Each row is a point. The points of each table are mixes of a few directions, plus a little noise. Count the directions of each table, and those that both share. Where both have some left over, give the other angles between the two spaces (their principal angles), to ten degrees, smallest first.

First (4 x 3)
[[ 3.8  0.1  2.5]
 [-9.0 -0.2 -5.9]
 [ 1.4  0.1  0.9]
 [ 3.8  0.1  2.5]]
Second (5 x 3)
[[ 3.6 -0.2  7.8]
 [-1.7 -0.1 -3.0]
 [-0.4  0.0 -1.2]
 [-2.5 -0.5  5.3]
 [ 0.9  0.6 -8.9]]
Directions: first 1, second 2, shared 1

First (8 x 6)
[[ 0.7 -5.7 -4.0  3.8  3.6  3.9]
 [ 0.4 -3.4 -2.4  2.2  2.1  2.3]
 [ 0.1 -1.1 -0.8  0.7  0.7  0.7]
 [ 0.0 -0.4 -0.3  0.2  0.2  0.3]
 [-1.3 10.0  6.8 -6.4 -6.1 -6.8]
 [-0.8  5.9  4.0 -3.8 -3.6 -4.0]
 [-0.3  2.0  1.3 -1.2 -1.2 -1.3]
 [ 1.0 -7.1 -4.9  4.6  4.3  4.9]]
Second (8 x 6)
[[ 0.9 -6.6 -4.6  4.3  4.1  4.6]
 [ 1.2 -8.9 -6.1  5.8  5.4  6.0]
 [-0.1  0.4  0.3 -0.2 -0.2 -0.3]
 [-1.0  7.8  5.4 -5.1 -4.8 -5.3]
 [ 0.1 -1.2 -0.8  0.7  0.7  0.7]
 [-0.4  2.7  1.8 -1.7 -1.6 -1.8]
 [ 0.1 -0.5 -0.3  0.3  0.3  0.4]
 [-0.8  6.4  4.3 -4.1 -4.0 -4.3]]
Directions: first 1, second 1, shared 1

First (8 x 8)
[[ 8.2 -3.2  0.2 -3.6  7.0  4.8 -3.2 -3.4]
 [ 3.3 -3.2  0.0 -4.3  3.5 -3.0  1.2  0.6]
 [-8.5 -3.8  1.2  1.0 -8.9  3.2  3.9 -0.6]
 [-9.0  1.8  6.8  5.9 -1.6 -1.1  1.2 -2.6]
 [ 0.5  2.0 -2.5 -0.2 -1.0 -2.3  0.3  2.2]
 [-1.6  6.3 -3.6 -2.0  2.6 -4.8 -0.7 -1.4]
 [ 6.5 -1.2  0.1 -0.1  3.4  1.1 -2.1  1.6]
 [ 0.8  1.3 -2.4  3.5 -4.9  2.2 -0.5  3.3]]
Second (10 x 8)
[[ -1.6  -1.4  -1.2  -2.0  -4.7  -4.0  -7.0   0.6]
 [  0.1   0.1   0.2   0.0   0.3   0.3   0.4   0.0]
 [  2.0   2.2   1.8   2.9   6.7   5.6   9.8  -0.9]
 [  1.4   1.5   1.1   2.0   4.6   3.8   6.8  -0.6]
 [ -1.8  -1.8  -1.4  -2.5  -6.0  -4.9  -8.7   0.8]
 [  1.6   1.8   1.3   2.5   5.3   4.5   8.0  -0.8]
 [  1.2   1.0   0.8   1.5   3.4   2.9   5.0  -0.5]
 [ -1.5  -1.6  -1.2  -2.1  -4.8  -3.9  -7.1   0.6]
 [ -2.3  -2.4  -1.9  -3.1  -7.4  -6.1 -10.8   0.9]
 [  0.7   0.8   0.6   1.0   2.2   1.9   3.5  -0.3]]
Directions: first 5, second 1, shared 0; angles 70

First (10 x 11)
[[  1.0  -1.9   0.9  -2.6   2.2  -0.5  -0.1  -3.7   3.7  -3.4   0.6]
 [  0.7  -3.6   1.8  -3.8   4.7  -1.1  -0.4  -5.6   5.5  -5.8   0.3]
 [ -1.2   1.0  -0.4   2.0  -0.7   0.0  -0.1   2.8  -2.9   1.9  -1.0]
 [ -7.9   1.6  -0.1   9.0   2.0  -1.5  -1.6  12.6 -13.2   5.2  -6.7]
 [  1.1   0.6  -0.5  -0.4  -1.4   0.5   0.3  -0.6   0.7   0.6   1.0]
 [  6.4  -0.3  -0.5  -6.5  -3.0   1.7   1.5  -9.1   9.6  -2.7   5.6]
 [ -4.4   0.0   0.4   4.2   2.5  -1.3  -1.0   5.8  -6.2   1.3  -3.8]
 [ -2.2   0.9  -0.3   2.8  -0.1  -0.3  -0.3   4.0  -4.2   2.1  -1.8]
 [  5.4   1.4  -1.2  -4.1  -4.9   2.0   1.5  -5.5   6.0   0.3   4.8]
 [  1.0   0.5  -0.3  -0.5  -1.3   0.5   0.3  -0.6   0.7   0.5   0.9]]
Second (9 x 11)
[[  0.2  -0.9  -0.3   1.8  -0.5   1.3  -2.4   1.6   0.5  -2.5   0.5]
 [ -0.7  -0.2  -1.0   4.8  -2.4   2.4  -4.2   5.5  -2.1  -2.0   0.2]
 [  1.2  -2.4   0.1   0.5   0.5   1.6  -3.4  -0.6   3.6  -5.9   1.3]
 [ -0.7  -0.2  -0.9   4.9  -2.2   2.4  -4.1   5.6  -2.1  -2.0   0.2]
 [  0.1   3.0   1.8 -10.6   4.1  -6.9  11.9 -10.6   0.4  10.1  -2.0]
 [  0.7  -0.7   0.6  -2.0   1.3  -0.4   0.6  -2.6   2.2  -1.3   0.5]
 [ -3.0   5.8  -0.9   0.7  -2.1  -3.2   6.6   3.5  -9.3  12.8  -3.0]
 [  0.8  -1.5   0.3  -0.4   0.5   0.7  -1.4  -1.1   2.4  -3.2   0.7]
 [  1.3  -2.6   0.4   0.3   0.6   1.7  -3.5  -0.8   3.9  -6.1   1.5]]
Directions: first 2, second 2, shared 1; angles 80

First (10 x 12)
[[-11.2   2.2  -2.5  -6.8   3.2   5.6   5.1  -1.6  -1.4  -4.7   2.3  -1.2]
 [  3.2  -4.9   3.8   5.8  -1.9  -5.1  -0.3   0.0   5.6   2.6   0.9  -4.7]
 [ -4.6   9.5  -2.2  -5.6   1.5   0.3   3.3  -0.8  -0.2  -2.6   3.8   0.1]
 [  0.8  -9.5   0.7  -0.9   1.7   4.2  -0.6  -1.1  -1.6   1.8  -5.4  -0.6]
 [  3.7   4.9  -1.9   2.8  -2.4  -1.1  -4.2   2.8  -4.2  -0.6   0.3   6.7]
 [ -3.6   6.9   0.0   2.8  -2.0  -4.3   1.0   1.2   3.0  -2.3   6.4  -0.8]
 [  2.6   0.2   0.3   4.4  -2.2  -2.2  -2.7   1.7  -0.4   0.5   0.6   2.4]
 [  8.0  -3.7   2.0   2.1  -0.8  -2.1  -2.3  -0.1   0.9   3.9  -3.4  -0.4]
 [  8.1  -7.5   2.7   0.2   0.7  -0.6  -1.3  -1.5   1.6   4.9  -5.8  -2.7]
 [ -6.8   1.9  -2.8  -5.3   2.3   5.5   2.2  -0.7  -3.4  -3.1   0.3   1.6]]
Second (8 x 12)
[[-3.3 -7.7 -1.4 -4.6 -1.5 -0.8 -0.1 -4.3  3.7 -1.0  1.3  1.5]
 [ 2.0  1.7 -0.6 -4.1  0.9 -2.3 -0.6 -1.8  2.1 -3.8 -0.6  3.0]
 [-0.8  6.9 -0.2 -3.3  3.7  5.7  2.3  1.5 -4.4  5.2 -0.3 -3.3]
 [ 1.6  7.4  3.6  3.2  4.7  3.2 -4.2  5.1 -0.7  4.8  1.4 -0.5]
 [-2.2 -8.4  0.7  0.6 -0.6 -1.7  0.8 -2.2  3.7 -4.9 -1.4 -0.4]
 [ 0.6 -5.8 -3.0  5.6 -9.3 -5.8 -1.2 -1.1 -0.4  0.8  2.9  2.8]
 [ 3.9 12.5  3.1  2.6  6.1  3.5 -0.8  5.7 -3.7  1.8 -1.9 -2.0]
 [-1.9 -6.6 -2.2  0.1 -3.8 -1.7  3.7 -2.9 -0.3 -3.0 -1.3 -1.2]]
Directions: first 4, second 5, shared 2; angles 80, 90

First (10 x 18)
[[-0.9 -3.4 -3.0  5.3  2.7 -2.3 -0.2  0.8  3.6 -4.1  1.2  0.1 -5.7  2.9
  -3.2  2.2  8.9  3.3]
 [ 0.8  2.0 -0.3 -4.2 -2.7 -1.5  0.0  1.7 -3.5  0.6  2.2  1.3  3.1 -4.0
   3.5  4.7 -0.2  0.3]
 [-2.6  0.6  0.6 -5.8  0.8  1.9  0.0 -2.2  0.3 -0.8 -5.6 -5.4  0.4  3.0
  -2.3 -2.9 -1.0 -1.9]
 [ 3.3  5.3  2.7 -6.2 -6.2  0.0  0.2  2.1 -7.3  5.5  4.3  4.4  9.0 -8.9
   8.3  3.8 -9.4 -2.2]
 [-1.3  2.2  1.9 -6.8 -0.9  2.4  0.1 -1.8 -1.7  1.5 -4.3 -3.6  3.3  0.4
   0.3 -2.8 -5.0 -3.0]
 [-1.4 -4.1 -3.0  6.4  3.6 -1.9 -0.2  0.4  4.7 -4.4  0.2 -0.6 -6.8  4.3
  -4.5  0.9  9.2  3.3]
 [-0.4 -4.6 -0.5 10.9  5.1  1.3 -0.1 -1.8  6.5 -1.6 -1.2  0.1 -7.0  6.3
  -6.0 -6.4  2.7  1.1]
 [ 2.9  1.4  2.2  2.9 -1.7  1.1  0.1  0.4 -1.5  4.1  3.1  4.3  3.0 -3.4
   3.1 -1.7 -6.9 -1.3]
 [ 0.1  1.6  2.6 -2.2 -0.5  2.8  0.1 -1.7 -0.8  2.8 -2.6 -1.1  2.7  0.1
   0.4 -4.6 -6.9 -2.9]
 [-0.6 -1.1 -3.3 -0.5 -0.3 -3.7 -0.2  2.3 -0.3 -3.7  2.5  0.4 -2.2 -0.9
   0.3  7.0  8.7  3.4]]
Second (9 x 18)
[[ -3.6  -3.2  -3.7  -7.9   0.9   2.8   1.9  -0.3  -8.8  -0.3  -1.9   0.6
   -0.7   0.8  -3.3   3.1   7.6  -2.6]
 [ -0.5  -0.1   4.4  -2.2  -4.8   1.5  -3.1   1.4  -6.0   4.2   1.0   1.4
   -1.7   1.8   2.6   2.9   2.1   3.1]
 [ -2.4  -3.1   0.3  -2.5   2.8  -0.8  -1.0   0.0  -0.5  -0.6  -1.8  -1.8
   -0.9   1.2  -0.8   2.6   3.7  -2.9]
 [  1.4   0.3  -2.1   4.6  -3.2   0.0   1.0   0.2   4.5  -1.5   1.5   1.2
    3.8  -2.5   3.3  -3.7  -6.7   3.8]
 [ -3.1  -1.7   2.5  -2.2  -0.3  -1.5  -2.8   0.5  -1.5  -1.3   0.0  -0.2
    2.5  -0.1   2.2   2.9   1.5  -0.5]
 [  7.7   6.3   1.6   6.7   7.1  -1.7  -3.9  -5.7   8.7  -1.8  -3.2  -4.6
    2.3  -2.8   3.6  -2.1  -1.9   0.4]
 [ -3.3 -10.2 -10.0   0.7  -5.9   3.7  10.5   5.3   1.0   4.0   0.4   1.8
   -9.0   3.9  -6.2  -4.1  -3.2   0.1]
 [ -2.1   2.5   3.8   2.3  -2.4  -3.7   2.0   4.3   4.0  -0.6   5.7   3.2
   -0.7   1.3  -3.8  -2.3  -5.6  -1.6]
 [  5.6   9.1   3.0   0.3   5.6  -0.1  -4.7  -5.8  -0.9  -2.2  -1.8  -1.6
    4.7  -3.4   2.3   0.3   2.8   0.2]]
Directions: first 3, second 6, shared 0; angles 40, 40, 80

First (10 x 20)
[[-1.2  1.6  1.0 -4.8 -5.8  2.5  1.2  1.4 -3.1 -2.4  1.9 -1.7  1.5  0.4
  -0.4  5.8 -0.7 -0.1  3.7 -6.9]
 [-4.4  1.9  2.7  4.2 -2.9 -1.5 -2.5 -3.4  4.1  5.0 -1.9  1.2  0.3 -2.2
  -1.5 -4.8  0.3  1.1 -1.6 -0.4]
 [ 0.7  0.7 -2.0 -3.1 -3.8  0.9  1.1  0.3 -0.2 -5.1  5.1 -2.0  2.5  3.2
  -4.4  6.5 -0.7 -0.5  2.4 -5.4]
 [ 2.9  1.4  4.9  0.6  2.6 -7.7 -3.3 -5.8 12.5 -1.8  0.1  1.7  3.4  4.1
  -2.1 -6.0 -1.6  0.2 -3.3  2.1]
 [ 0.7  1.9  6.0 -5.5 -3.4 -1.6 -0.8  0.2  1.3 -2.0 -0.9 -1.2  1.8  0.3
   2.9  0.6 -1.6 -0.3  1.7 -4.0]
 [ 6.0 -2.7 -2.7 -1.2  9.5  0.3  2.5  0.9 -0.8 -2.0 -2.3  3.1 -1.8  2.6
   3.5 -0.8  0.3 -0.3 -0.8  6.6]
 [ 1.3 -2.1 -0.1 -3.6 -2.7 -0.3 -0.3  7.1 -7.5 -3.9  3.8 -7.6 -0.9 -2.6
   2.7  3.8 -0.3 -2.6  0.7 -1.1]
 [ 3.1 -2.8 -9.8 -1.1  6.4  8.4  6.6  2.7 -8.6 -1.9 -0.2  4.3 -2.8  2.8
   0.0  7.4  1.7  0.6  3.2  2.0]
 [-4.4 -0.8 -4.4  9.3 -0.5 -0.8 -2.1 -1.6  1.5  4.7  2.0 -0.8 -1.2 -2.5
  -5.5 -3.7  1.7  0.4 -3.6  3.2]
 [-4.7  1.0  4.4  5.2  0.6 -0.3 -2.3 -1.9  0.7  9.5 -7.5  3.0 -2.9 -6.0
   4.7 -9.0  1.0  1.4 -2.4  4.0]]
Second (11 x 20)
[[ -2.0   0.3  -2.9   2.5   1.4   2.5   0.8  -3.1   0.3   3.7  -2.4   4.6
   -0.2   0.7  -3.0  -1.3   0.9   2.5   0.5   0.6]
 [ -0.9   3.4   6.1   1.6   2.3   3.0   4.1  -2.2   2.5   3.9  -8.2   6.7
   -3.1  -3.2   9.7  -1.0   0.7  -1.6   0.5   0.9]
 [ -1.2  -0.1  -0.7   1.8  -1.4  -3.2  -3.4  -3.0   4.2   0.9   2.2  -0.7
    2.5   1.7  -6.2  -3.4  -0.6   1.8  -1.6   0.2]
 [  1.2   0.9   0.9   5.6  -0.6  -2.4   2.6   2.1   4.0  -5.1   4.9  -4.6
   -1.8  -2.4   3.0   4.7   0.6  -6.8  -2.9   0.6]
 [ -0.6   1.4   2.8   1.4   1.0  -1.5  -1.0  -3.0   4.3   2.4  -2.8   2.6
    0.3   0.0   0.8  -3.8  -0.3   0.7  -0.9   1.0]
 [  0.4   0.3   2.3  -2.5   3.8   1.1  -0.1  -2.7   0.2   4.5  -7.1   6.3
   -0.3   0.7   2.9  -5.1  -0.2   3.7   1.2   2.0]
 [  3.1  -1.8   2.5  -4.2  -1.5  -6.8  -4.6   2.5   1.3  -5.0   5.0  -7.4
    2.8   1.8  -2.3  -1.8  -1.9  -0.7  -1.5   0.2]
 [ -0.1  -0.8  -2.6   1.3   2.6  -0.4  -1.6  -2.8   1.6   2.2  -0.9   2.7
    1.0   2.4  -4.2  -3.6   0.2   2.8  -0.8   2.1]
 [ -1.4   0.1  -1.4  -0.4  -3.7   1.7   0.5   1.8  -3.2  -1.2   2.5  -2.6
    0.0  -0.7  -1.4   3.8   0.1  -0.7   1.5  -3.0]
 [ -3.8   2.1   5.1  -5.9 -14.6   0.3  -0.9   7.3  -6.7  -5.3   7.0 -11.4
    1.5  -4.5   1.5   9.3  -1.2  -4.1   3.8 -11.7]
 [  5.3  -5.7 -12.1  -0.6  11.0   5.4   3.7   3.0  -8.7  -1.3  -0.3   3.7
   -2.5   4.3  -2.2   2.2   1.5   2.5   0.8   7.3]]
Directions: first 5, second 5, shared 4; angles 80
